Each wall is flat, endless, passes through zero and stands at right angles to its row. A trip goes straight from one point to another. List the walls that it crosses, first one first.
(in the rows, 128 means zero)

Walls:
(1): [121 176 141]
(2): [158 114  83]
(3): [144 120 118]
(4): [143 152 150]
(5): [152 132 118]
(6): [170 157 116]
Trips:
[118 129 169] to [120 172 162] -> 6
[159  44  88] to [101 103  86] -> 5
[128 129  90] to [114 123 128] -> 6, 5, 3, 2
[145  94  81] to [ 83 107  83] -> 6, 5, 3

Walls:
(1): [140 113 121 140  85  72 147 100]
(2): [139 108 127  94  78 141  96  46]
(3): [109  97 127 173 107 129 139 112]
(4): [ 95 141  88  84 124 128 112 165]
Trips:
[ 85 148 137 138  89  95 110  95] to [110 133 112 119 130 172  97 117] -> 1, 3
[106 122 120 162  61 142 172 159] to [166 117 141  27  91 126 140 201] -> 3, 1
[146 149 182 127 121 104 137 131] to [121 115 110  70 100 136 128 131] -> 2, 4
[177 161 102  90 112 184 141 147] to [ 63 143 117 131 100 120 139 114] -> 3, 1
[186 114 108 136 149 114  82 149] to [122 159 144 134 117 101 115 151] -> 4, 1

Walls:
(1): [197  96 105 123 114 122  79 168 120  95 139]
(2): [152 185 143 156  86 164 109 169 170 172 114]
(3): [138 168  90 133 104 115 160  78  94  77 113]
(4): [159  84 138 131  71 153 120 145 135 123  84]
(5): [148  97 141 153  57 113 126 210 102 165  81]
(6): [109 133 128 132  82  87 162 104 110 108 147]
Trips:
[160 151 185 136 138 153 114 109  79 144  88] to [103 125 146 135 161 117 163 152 124 189 140] -> 3, 4
[146 123 114 146 132 151 109 124 168 109 144] to [162 105 135 109 123  93 152 116 172 148 168] -> 6, 4, 2
[168 149 146 138  91 137 198 105 128 137  92] to [201  85 143  74 118  76 147 218 161 127 130] -> 1, 3, 6
[119 162 101 127 167 153 157 131 103 141 127] to [100 114 118 125 109 120 168 142 139 102 117] -> 6, 5, 4
[137 107 114 102  98 113  96 116 162 150 120] to [ 98  97 116 167 124 106 154 136 103 169 117] -> 6, 1, 2

Walls:
(1): [109 132  98 117  93  83 101 183  58  90 131 188 108 132 109 197 136  91]
(2): [114 131 129 143 117 152 118 115 116 159 130 145 132 106 116  92 146 118]
(3): [118 147 131 157 140 133 139 181 136 157  98 158 127 146 126  85  87 154]
(4): [134 181 177 130 124 155 177 117 134 105 136 135  85 165 166 116 148 102]
(5): [143 111 149 114 160 157 186 125 126 136  99 135  99  87 120 111  76 165]
(6): [120 166  88 183 155 139  77 121 140 124 105 109 163 151 112 165 115 146]
Trips:
[127 170 180  70 158 165 144 155  92  94 102 128 150 168  93 163  97 147] to [143 121 135 164 139  82 123 159 111 122 142 141  69 173  80 139  68 145] -> 4
[132 148 115 147 139 154 142 166 150 150  92 104 130 196 164 133 117 156] to [ 90 133 120 145  52 150  90 110 144 148 103 130  98 119 151 133 111 134] -> 5, 2, 1, 4
[ 67 108 140 131 168 112 149 124  88  92 170 116 126 119 143 107 171 109] to [149 130 163 154 107 190 123  88 123 131 126 126 177  94  93 151 156 146] -> 1, 6, 4, 5

Walls:
(1): [ 91 161 122 146  79 182 156 114 160 112  88  83 125 159 134 131 174 124
 147 146 135 140 118  92 119  82 100  77 138 106 181 118]
(2): [111 164 125 116  88  94  88  69 186 151 125 128  74 122 103 107 160 158
  76 139 118 140 128 128 108 103 159 126 161 139 114 103]
(3): [138 135  73 133 101 150 125 171  92 140 172 173 134 126 191 188  71 133
 154 141 135 108 147  51  82 158 179  86 145  72 156 145]
(4): [ 98 137 132 111 182 139 172 184 187 140 142 127  92 147 147 133  62 111
 155 149  85 161 125 114 104 119 128 138 111 102  92  56]
(5): [110  83 139 139 119  95 109  86  98 154 114 133 127 149  82  96 106 102
 196  91 155 132 160 138 151  45  98 100 191  87 160 117]
Trips:
[115 131 125 128 169 147 122  56 137 105 138 109 146 118  76 144 105 124
 133  77 145  61 178 113 110 143 177 124 153 202 119 109] to [137  50 157 189 140  95 124  61 114 154 139 145 182  81 142 132 126 182
 126 120  88 153 124 119 123 125 139 149 121 125  65 117] -> none
[130 139 102 115 119 131 129 103 131 153 134 137 186 119  85 128  78 124
  90 140 128 140 162 165 114 171 158 140 133 124 118 120] to [122 126 130 136 178 109 132  67 146 109  30 117  25 178 133 168 163 103
 106 122 157  99 160 128  94  53 105 136 101  45 113 131] -> 3, 4, 5, 1
[112 135  65 154 120  90 130 149 120 156  90 122 178 204 120 158 162 182
 169 156 169 160  99 148 159 178 123  92 120 187  90 141] to [171  73 115  84 101 134 160 112 147 150 145 119 116 155 187 151 154  98
 125  97 157 156 131  88 176 146 118 101 115 139 168 109] -> 3, 5
